Each row of a before or after table is a point. One or more steps were done to the points. Then noise was added and the rows were shuffled. The steps act on how far a point lies along the listed directions, d1 being the first. What was done? A step turns or swaps two directions, mirrors them in a line or flattens them onto one, adds a multiple of one to another, or multiplies one. Angles are multiples of 10 degrees, from the lower direction toward the higher: turns from -170 to 170, lines from 10 to 170 but not 90. Use the fewest steps. Two steps may share a direction if one is a turn and the other turns, adds or multiplies; they go together, in the order done. Otherwise the lowest direction goes first.

Directions:
(1): [ 0.71 -2.63]
(2): [2.63 0.71]
Before (13 x 2):
[[ 0.23  0.35]
 [-1.19 -0.20]
 [ 0.52  0.01]
 [-0.20  0.13]
 [ 0.54  0.02]
 [ 0.37  0.44]
 [-0.73 -0.32]
 [ 0.18  0.30]
 [ 0.05  0.41]
 [-0.20  0.70]
 [ 0.32  0.63]
 [ 0.08 -0.14]
 [-0.09 -0.01]]
After:
[[-0.19 -0.36]
 [-0.21 -0.53]
 [ 0.20 -0.49]
 [-0.15 -0.33]
 [-0.69 -0.18]
 [-0.11  0.78]
 [ 0.27 -0.46]
 [-0.41  1.15]
 [ 0.19 -0.01]
 [-0.27 -0.23]
 [-0.04  0.04]
 [-0.40 -0.59]
 [-0.19  0.12]]
Steps: swap d1 and d2

Directions:
(1): [ 1.09 -0.02  3.66  1.32  1.98  1.42]
(2): [ 1.69  2.01  0.31  1.10 -3.38  1.62]
Before (13 x 6):
[[ 0.01  0.14 -0.71 -0.14 -0.44 -0.03]
 [ 0.04 -0.18  0.50  0.16  0.38  0.45]
 [ 0.06  0.42  0.29  0.35 -0.33  0.44]
 [ 0.05  0.37 -0.58 -0.12 -0.54 -0.36]
 [-0.43 -0.45 -1.19 -0.45 -0.18 -0.41]
 [ 0.46  0.30  1.07  0.48 -0.07  0.46]
 [-0.08  0.34 -0.50 -0.10 -0.81 -0.31]
 [ 0.06  0.37 -0.33 -0.27 -0.84 -0.03]
 [ 0.46  0.30  0.43  0.20 -0.22  0.20]
 [ 0.20 -0.24  1.42  0.61  0.91  0.39]
 [ 0.48  0.09 -0.08 -0.25 -0.51  0.16]
 [-0.25  0.19 -0.44  0.01 -0.46 -0.10]
 [-0.33  0.02 -0.42 -0.14 -0.22 -0.06]]
After:
[[-0.42 -0.34 -0.47 -0.26  0.22 -0.08]
 [ 0.44 -0.20  0.46 -0.20  0.33  0.14]
 [ 0.06  0.26  0.47  0.40 -0.07  0.27]
 [ 0.48  0.44  0.63  0.37  0.01  0.15]
 [ 0.41  0.23  0.39  0.32  0.00  0.49]
 [ 0.32  0.26  0.88  0.40 -0.03  0.18]
 [-0.39 -0.15  0.30  0.05  0.66  0.04]
 [-0.89 -0.74 -0.97 -0.52  0.42 -0.90]
 [ 0.02  0.30  0.25  0.20 -0.28  0.35]
 [-0.55 -0.57  0.04 -0.31  0.89 -0.60]
 [ 0.65  0.35  0.12  0.44 -0.96  0.72]
 [-0.07 -0.23  0.21 -0.12  0.63 -0.32]
 [ 0.28  0.20  0.91  0.09  0.17  0.29]]
Steps: turn d1 and d2 by -120 degrees
